Rows are points. Examples show where two turns around zero, p and q, send a point. Write where each new point lands after one turn and then the other. Backwards means that the second turn is done in reverse. Each puzzle has new turns, and all numbers are rounded.
In the rows, zero is written as 128.

Turn p:
[151 120] => [142 148]
[121  86] => [166 110]
[ 70 176] => [66 86]
[170 129] => [139 169]
Turn q:
[105 122] => [106 118]
[165 182] => [155 188]
[115  80] => [123  78]
Where do these land?
q, then p backwards: [181 120] => [144  77]
p, then q: [105 156] => [ 98 108]
q, then p: [180 102] => [160 177]
q, then p: [111 140] => [114 112]
p, then q: [ 63 122] => [127  63]

Turn p:
[110 183 142] => [124 162  79]
[143 137 174] => [ 81 142 124]
[ 87 137 100] => [165 113  97]
[101  90  87] => [170  84 138]
[198  93 136] => [101 139 201]
Turn q:
[126 183 107] => [100 155 172]
[110  42 130] => [155 116  45]
[163 122 123] => [162 133 140]
[113 165 152] => [ 95 108 155]
Where do these land?
q, then p: [129 104  87] => [152 169 124]
q, then p: [121 131 145] => [127 110 130]
q, then p backwards: [166  78 175] => [ 71 101  81]
p, then q: [113 179 100] => [143 166 172]
p, then q: [155 116  76] => [159  89 161]
q, then p backwards: [ 84 159 184] => [119  74 183]

Turn p:
[ 90 158  79 135  98  98] => [169 139  74 166 131 107]
[ 87 140  87  99 149  87] => [123 137  53 128 110 106]
[222 117 220 178 143  92] => [130  85 189  46 212 175]
[106 128 166 133 128 131] => [105 129 143 130 152 103]
[132 159 100  85 111 190] => [142 190 151 146  75 128]
[111  90 108 109 111 125] => [131  99 121 139  92 105]
[148 105 137 157 157 173] => [ 94 118 164 142 125 172]
Turn q:
[114  58 120 116 157 102] => [138  93 157 125 170  74]
[147 101 105  91 166  77] => [175 121 131 124 194 106]
[153 144 189 165  78 161] => [114 133 170 121  57 177]
[105 182 186 153  79 132] => [ 71 158 149 116  97 193]
[103  91  56 111 149 110] => [137 129  96 122 167  54]
[141 116  55  98 122 121] => [165 143  83 101 142  82]
[137 170 148 181 134 144] => [113 155 135 175  93 159]
[124 163 165 109 139 177] => [111  92 103 139 106 180]
Where do these land?
p, then q: [137 103 158 136 186 158] => [ 63  88 118 121 130 128]
q, then p: [ 96 149  93 180  69  94] => [149 196  88 130 166  84]
p, then q: [180 134 197 143 187  99] => [112  41  82 129 171 143]
q, then p: [146 102 150  88 104 176] => [142  95 159 115  74 104]
q, then p: [ 51 169  96 131 109  92] => [ 99 181  54 157 131 110]
p, then q: [120  98  83 101  99 122] => [150 160 153  90 105 106]
p, then q backwards: [166 142 120 117 142 156] => [149 152 152 137  95 119]

Turn p:
[ 78 137 172 104 118 133  92 139 131] => [121 117  77 138 113 114  83 164 125]
[165 107 141 106 120  72 152 178 171] => [148 137 186 114  64  80 123 133 121]
[173  60  85 140 134 130 132  85 176] => [106 103 207 166 164  98 163 113 147]
[ 77 164  71 117  76  82 120 145 139] => [172 168  82 178 109  89 136  93  92]
[166  83 175 152 186 171  95 117  99] => [ 75  80 155  91 156 170 138 188 134]
[ 93 130 149 100 187 178 177 152 141] => [ 89 146 102 105  94 142 130 139 212]
[150 143 111 158  89 121 155 182  89] => [160 151 141 127  84 181 142 106  89]
[137 180  73 199 130 116  90  86 106] => [139 173 117 132 213 147 162 113  70]
[106 166 131  84 176 138 102 166 163] => [142 163  92 115 113  95 135 188 170]
[157 164 117  95 115 173 108 114 165] => [180 135 137 146 164 129 112 153 174]
[120 121 142 198 112 119 144  79  89] => [ 85 123 131 119 166 164 112  79  80]
[115  80 171  85  94 103 169  93  67] => [117  39 111 103  95 128 100  68 121]
Turn q:
[ 94 104 147  99 106 121  91 107 113] => [134 141 128  92 138 180 156 118 144]
[153 162 135 186 186 150 109 172 164] => [ 93 113 197 159 121  79 108 179 120]
[172 145 160 142 159 173 120 183 174] => [132 101 192 185 123 125  92 174 119]
[130  80 125 159  87 129 159  80  89] => [105 167  93 133 152 142 125  56 107]
[122 100 157 144  78  58 121  74  95] => [ 95 159 105  99  91 161 150  48 154]
[136 104  83  74 148 101 107 151 181] => [193 114 140 103 141 105 105 144 190]
[117 114 136 114  80 104 145 150  89] => [122 106  92  99 114 164 107  97 115]
[114 161  81  71 109  79 117 155 137] => [169 107  86  75  93 118 114 159 163]
[107 138 171 158 120 162 194  63 125] => [ 88 141  87 202 146 139 179 103 106]
[ 75  80 157 162 132 113 165  92  76] => [ 75 116 106 116 167 140 174  58 109]
[173 171  89  69 175 143 104 150 123] => [207 122 151 114 100  90 128 178 102]
[143 177  96 158 156 203 102 161 168] => [123 148 161 159 147  95  98 222 104]
Where do these land?
p, then q: [ 93 173 170  55  88 120 118 150 123] => [165 185 141  84 102 119  60 131 151]
q, then p: [151 117 130  92  88 163  90 143 136] => [160 128 138 125 143 171 122 182 143]
q, then p backwards: [105  96  84 148 196  72 131 103 149] => [139 123 101  81 183  92 156  73 168]
q, then p: [134 180 151 164 178 104 103 122 129] => [119 134 117 128  70 119  76  93 102]
q, then p: [176  80  79 179 136 180 195 112 191] => [ 83 188 133  86 197  96 158 163  52]
q, then p: [134 167 116 118  97 132 122 171  95] => [164  94 107 158 106 149 147 146 110]
p, then q: [ 80 153 159 143 149 145 101 152  98] => [141 127 104  85 154 116 100 177 107]
q, then p: [172  92 112  76  91 192 164  88  96] => [159 131 147  86 204 190 180 128 120]
q, then p: [118 139 186 129 138  84 110 172 104] => [107  71 124 168  99 135  86 116 146]
p, then q: [117  83  93 175 118  89 146  66 158] => [ 74 126 126 122 127 112 214  88 136]
